Every row gives one point. A path goes straight from each point to the next, and from the last back to the first. The post is the endless flat space through its rows: a point in 2 columns, a line in 3, a plane in 4, and so on, so that a path can go around it. Count how often the path circles the post. Going back the other way cancels.

Post (1 x 2)
[[3.8 8.5]]
Path (29 x 2)
[[ -1.2  -3.6]
 [ 23.2 -13.1]
 [ 32.0  -1.6]
 [ -1.5 -14.0]
 [-10.5   1.1]
 [-27.4   5.3]
 [  1.7  -7.6]
 [-28.5   9.5]
 [-15.7  33.0]
 [ 23.7  22.5]
 [ 32.1   7.3]
 [ -1.1  39.4]
 [-35.4  26.5]
 [-23.5 -10.8]
 [ 15.1  -3.1]
 [ 32.0  10.3]
 [ 21.4  -1.8]
 [  7.7 -26.0]
 [-20.9  -5.1]
 [ -6.2  16.2]
 [-24.5  38.5]
 [-15.6   5.7]
 [-10.6  14.3]
 [-16.3  15.8]
 [ -6.9  12.6]
 [  1.7  20.4]
 [ 14.1  18.1]
 [-11.9  38.5]
 [-28.9  14.2]]
Times around: 0

Post (5 x 6)
[[ -8.7 -17.0 -17.1  11.3  15.0  11.0]
 [ 20.2  12.6 -11.1 -15.9 -15.9  -5.2]
 [-14.1 -11.5   6.1  19.9  17.0  24.7]
 [ 19.9 -26.2  19.7  -3.5   8.2  28.7]
 [-20.3   9.1  -7.7  -3.3  11.6  -2.6]]
Path (27 x 6)
[[-14.1 -44.6   2.0  13.6  30.4  22.7]
 [ 28.2  10.6  20.9  17.8 -14.0  26.7]
 [ -5.3  -3.3   7.4   1.5   2.4  -1.3]
 [ -3.1 -38.0  14.0   1.7  -2.2  14.3]
 [-28.1 -17.9   8.9  19.6  28.4  31.9]
 [  8.4 -12.3 -24.5   7.6 -19.0  14.2]
 [ -3.9  18.6 -22.5   3.2  -0.2  12.9]
 [ -1.7   0.3 -32.9   2.6  21.8 -11.5]
 [-10.3 -14.9  -9.3 -13.4  30.5  -5.8]
 [-24.8 -20.9 -13.3  18.0  35.2  19.1]
 [ -5.8 -23.7   1.2 -13.0  15.4  24.9]
 [ -1.3  -5.9 -34.7   2.8   9.8  15.8]
 [ 13.4  14.9 -21.7   5.1  -4.8  16.9]
 [ 15.9   7.3  17.3 -12.1 -18.7  26.5]
 [ 22.5 -46.5  27.1  -7.9   5.3  25.8]
 [  5.6  16.1  11.4 -22.6   2.7 -16.7]
 [ 22.9 -12.1   3.6   8.3  -1.3  14.2]
 [-10.8 -28.4 -19.0  33.9   8.8  20.8]
 [-19.9 -27.8 -11.5  -7.3  18.3  18.1]
 [ -4.1   9.1  -1.5 -11.0  23.2  19.7]
 [-10.9 -23.8 -12.5  -9.4  18.5  21.8]
 [-59.9 -19.2 -43.5  29.6  31.0  -0.2]
 [ -9.6 -12.3  26.9  -4.6  -2.6   2.1]
 [ 39.6  11.8   9.7  -2.1  -6.5  11.8]
 [-13.9  41.7  22.6   7.1  13.5   7.7]
 [ 30.1 -11.9   4.3  -2.7  -6.8   9.6]
 [ 42.8 -47.9  37.8   0.6 -20.1  36.5]]
Times around: 0
